Each point is reached from the start by the listed moves, each made once or not at all, plus a little noise. Say if it took an odd or an even number of moves. Then give how often each move was made.
In the rows, 128 means zero.

Moves:
(1): [119 147  83]
(2): [ 88 103 134]
(3): [133 136 157]
Start: [120 132 111]
Points:
[129 139 143] -> odd (0, 0, 1)
[ 71 128  71] -> even (1, 1, 0)
[118 158  93] -> even (1, 0, 1)

Moves:
(1): [160 152  99 111 130 126 127 121 133 121]
(2): [ 84 113 103 132 152 133 120 126  95  90]
(3): [153 117 142 141 124 108 125 113 108 107]
(4): [110 109 119 112 117 116 132  96 111 149]
(5): [138 150 101 111 110 157  96 136 116 126]
(6): [114 141 106 164 155 123 126 144 126 158]
(7): [152 123 121 129 112 113 110 163 107 143]
(8): [133 118 138 118 112 134 153 156 101 133]
Start: [121 115 126 132 130 122 121 116 134 129]
Points:
[151  78 124 131 100  74 103 104  74 145] -> odd (0, 0, 1, 1, 0, 0, 1, 0)
[207 114 115 124  96  92 119 160  71 120] -> even (1, 0, 1, 0, 0, 0, 1, 1)
[ 90 113  83 111 121 162 108 151  61  93] -> odd (0, 1, 0, 0, 1, 0, 0, 1)
[128 112  69 156 131 121  81 185  22 120] -> even (0, 1, 1, 0, 1, 1, 1, 1)
[ 96  94  75  91 129 117 140 105  63 108] -> even (1, 1, 0, 1, 0, 0, 0, 1)
[161 157  71  95 114 147  86 117 125 121] -> even (1, 0, 0, 0, 1, 0, 0, 0)

Moves:
(1): [126 110 127 107 122 122 142 161 159 172 163 152 124 129]
(2): [126 160 146 150 150 112 160 121 103 152 133 133 119 160]
(3): [143  99 136 130 147 140 125 139 117 142 138  96 148 134]
(4): [147 155 134 125 118 128 147 127 150 132 117 135 117 143]
(5): [135 153 131 143 140 138 141 136 121 128 134 130 140 121]
(6): [134 132 140 139 135 126 125 107 137 115 128 138 121 125]
(7): [148 144 115 124 155 124 121 122 105 148 104 143 156 135]
(8): [122 107 135 110 118 124 112 136 123 120 155 132 142 125]
(9): [123 107 136 152  98 126 116 120 157  97 127 123 122 132]
(10): [150 136 102  95 128 156 121 108 119 131 123 152 144 124]
(11): [ 99 135 140 114 122 129 136 137 122 134 130 153 119 130]
(12): [120 131 137 133 121 127 130 114 115 122 124 109 135 127]
(13): [145 137 117 130 148 131 116 131 144 142 126 115 141 142]
(14): [100 121 127 118 136 112 146 136 128 127 124 137 122 134]
Start: [124 110 130 113 121 131 132 117 145 103 148 105 139 143]
Points:
[130 144 180 136 182 131 183 140 139 187 201 107 160 187] -> even (1, 1, 1, 0, 1, 1, 0, 0, 0, 0, 1, 1, 1, 0)
[107 106 156  97  69 124 161 151 223 126 173 156 110 163] -> even (1, 0, 0, 1, 0, 0, 0, 0, 1, 0, 1, 0, 0, 0)
[107 159 156 139 174  97 184 135 169 166 165 179 151 197] -> odd (1, 1, 0, 0, 1, 1, 1, 0, 1, 0, 1, 0, 1, 1)
[157 173 174 124 184 125 206 142 137 203 170 162 160 197] -> even (1, 1, 1, 1, 1, 1, 1, 0, 0, 0, 1, 0, 0, 0)
[163 180 138  97 165 134 165 142 187 179 153 176 163 171] -> odd (1, 0, 0, 1, 1, 1, 1, 0, 0, 0, 1, 0, 1, 0)
[106 141 156  48 129 114 195 127 161 163 196 213 123 190] -> even (1, 1, 0, 1, 0, 1, 0, 1, 0, 1, 1, 0, 0, 1)
[199 160 137 100 174 164 159 119 126 156 179 103 194 195] -> odd (0, 1, 1, 1, 1, 0, 0, 1, 0, 1, 0, 0, 1, 0)
[131 103 133  68 170 163 130 124 132 119 182 135 193 155] -> even (0, 0, 1, 0, 1, 1, 0, 1, 0, 1, 1, 0, 1, 1)
